Each point is reached from the start by the listed moves, each made 0, 1 or 2 times, or once backwards (-1), plus a little noise. Is the number of moves made odd or even? Then give how often each move was made.
In the rows, 128 means zero.

Moves:
(1): [135 161 148  81 171 123]
(2): [104 137 104 145 137 122]
(3): [110 113 151 129 133 112]
Start: [131 107 130 133 122 132]
Points:
[ 37  59 105 211 106  95] => odd (-1, 2, 2)
[137 145 154  89 162 120] => odd (1, 0, 0)
[142  89  91 179  75 153] => even (-1, 0, -1)

Moves:
(1): [157 164 133 148 116 128 119 113]
(2): [118 127 134 121 134 131 135 117]
(3): [131 126 140 146 137 132 138 133]
(4): [108 150 119 149 116 123 138 110]
(5): [129 134 110 128 141 139 131 131]
(6): [119 110 124 133 118 149 126 119]
Start: [112 137 130 137 127 128 126 121]
Points:
[ 69  66 108  69 160 170 128 121] => odd (-1, 2, -1, -1, 1, 1)
[ 75 174 153 213 109 114 162  90] => odd (0, 0, 2, 2, -1, 0)
[ 71 119 141 199 118 177 158  81] => even (0, 1, 2, 1, 0, 2)
[ 79 139 147 191 129 154 162  92] => odd (0, 1, 2, 1, 0, 1)
[  7 109 111 161 109 165 166  62] => odd (-1, 2, 0, 2, 0, 2)

Moves:
(1): [132 114 131 137 135 132 141 126 146]
(2): [123 143 103 116 116 160 111 126 138]
(3): [158 152 135 140 124 140 118 129 144]
(4): [125  92 124 122 147 149 137 130 112]
(5): [118 135 131 118 139 145 127 133 128]
(6): [117 137 130 144 133 156 130 135 122]
(7): [138 157 135 129  95 132 117  97 122]
(8): [141 130 126 155 139 118 131 111 123]
Start: [140 146 139 126 134 120 123 125 123]
Points:
[166 129  93  77 187 249  96 160 156] => even (0, 2, 2, 2, 2, -1, -1, 0)
[ 97 162 120  33  87 185  95  83 100] => odd (0, 1, -1, 1, 2, -1, 2, -1)
[173 101 150 118 120 173 129 109 122] => odd (1, 0, 1, 2, -1, 0, 1, -1)
[160 151 180  83 134 143 123 116 118] => even (0, -1, 1, 1, 2, -1, 1, -1)
[132 213  97 121 108 144  95  54 151] => odd (1, 2, -1, -1, 2, -1, 1, 2)
[118 112  99 164 174 171 136  96  85] => even (0, 1, -1, 1, 0, 1, 0, 2)

Moves:
(1): [120 131 131 127 138 129 129 130 122 139 114 137 131]
(2): [105 137 138 126 138 120 122 131 123 144 115 117 153]
(3): [147 119 134 121 133 130 117 139 117 128 129 137 121]
(4): [139 126 117 125 122 134 122 121 135 120 128 127 120]
(5): [124 128 132 128 121 144 129 130 116 142 134 123 126]
(6): [130 122 138 126 115 130 128 133 130 129 126 123 126]
(7): [133 115 137 110 125 116 119 128 129 142 130 126 122]
(8): [128 145 133 123 127 146 129 130 137 132 125 112 132]
(9): [141 139 117 127 124 154 139 143 132 131 129 124 133]
(10): [144 130 114 146 118 141 139 131 137 142 135 118 116]
(11): [117 110 139 117 144 139 112 117 123 119 124 155 133]
Start: [128 129 133 128 115 116 110 121 126 140 132 126 152]
Points:
[152 114 167  99  83 128 105 136 146 201 122  94 130] => odd (1, 0, 0, 0, 0, 2, 2, 1, 0, 1, 0)
[179 145 150  77 120 209  80 165 148 145  87 116 169] => even (1, 1, 2, 2, -1, 2, 0, 2, 2, 0, 1)
[131 115 114 148 141 177  97 117  79 171 124 182 136] => odd (2, 0, 1, 1, 2, -1, -1, -1, 0, 1, 1)
[100 201 127 165  77 160 132 116 150 236 128   7 169] => even (0, 2, -1, 1, 2, 0, 0, 2, -1, 2, -1)
[240  48 121  99  68 169  74 140 126 177 173 139  85] => even (-1, 0, 2, 2, 1, 1, 2, -1, 1, 2, 1)

Moves:
(1): [115 127 125 119 142 129 134 133 121 132 127 123 113 130]
(2): [127 117 138 144 147 130 125 112 115 116 135 132 126 132]
(3): [135 131 121 140 129 136 138 136 116 129 144 121 122 120]
(4): [117  96 132 150 135 127 100 140 111 159 132 146 131 121]
(5): [132 119 139 138 117 131 117 125 146 126 127 137 118 118]
(6): [134 117 139 129 127 131 151 113 122 127 141 109 108 152]
(7): [128 138 112 142 116 112 141 113 133 130 122 124 139 111]
(8): [105 139 119 147 141 125 147 134 124 130 109 108 138 147]
(9): [124 120 157 123 125 127 129 133 122 132 135 130 123 123]
(10): [117 118 134 126 132 121  99 132 125 127 110 120 116 135]
(11): [143 143 119 137 143 119 122 137 139 142 129 133 136 114]
(12): [131 157 127 119  91 110 143 147 109 133 131 148 113 120]
Start: [125 112 131 152 127 130 125 124 125 125 140 112 128 145]
Points:
[180 242  94 225  72  91 224 147 127 124 172 138 109  71] => odd (0, 1, 2, -1, 2, 0, 1, 1, 0, -1, 2, 2)
[ 76 107 213 213 121 151 158 152  77 102 156 143 105 145] => even (0, 2, 1, 0, 2, -1, -1, 2, 2, -1, -1, 1)
[148  90  75 249 129 108 159 125 139 232 180 114  96  89] => even (2, -1, 1, 2, 2, 2, 2, 0, -1, -1, 2, 0)
[ 63 152 163 152  89  93 238 146 119 161 118  84  92 163] => odd (2, -1, -1, 0, 1, 1, 1, 2, 2, -1, 0, 1)
[164 192 104 106  53  80 214 100 173 132 152 121  89  92] => odd (2, -1, -1, -1, 1, 1, 2, -1, 0, -1, 1, 1)
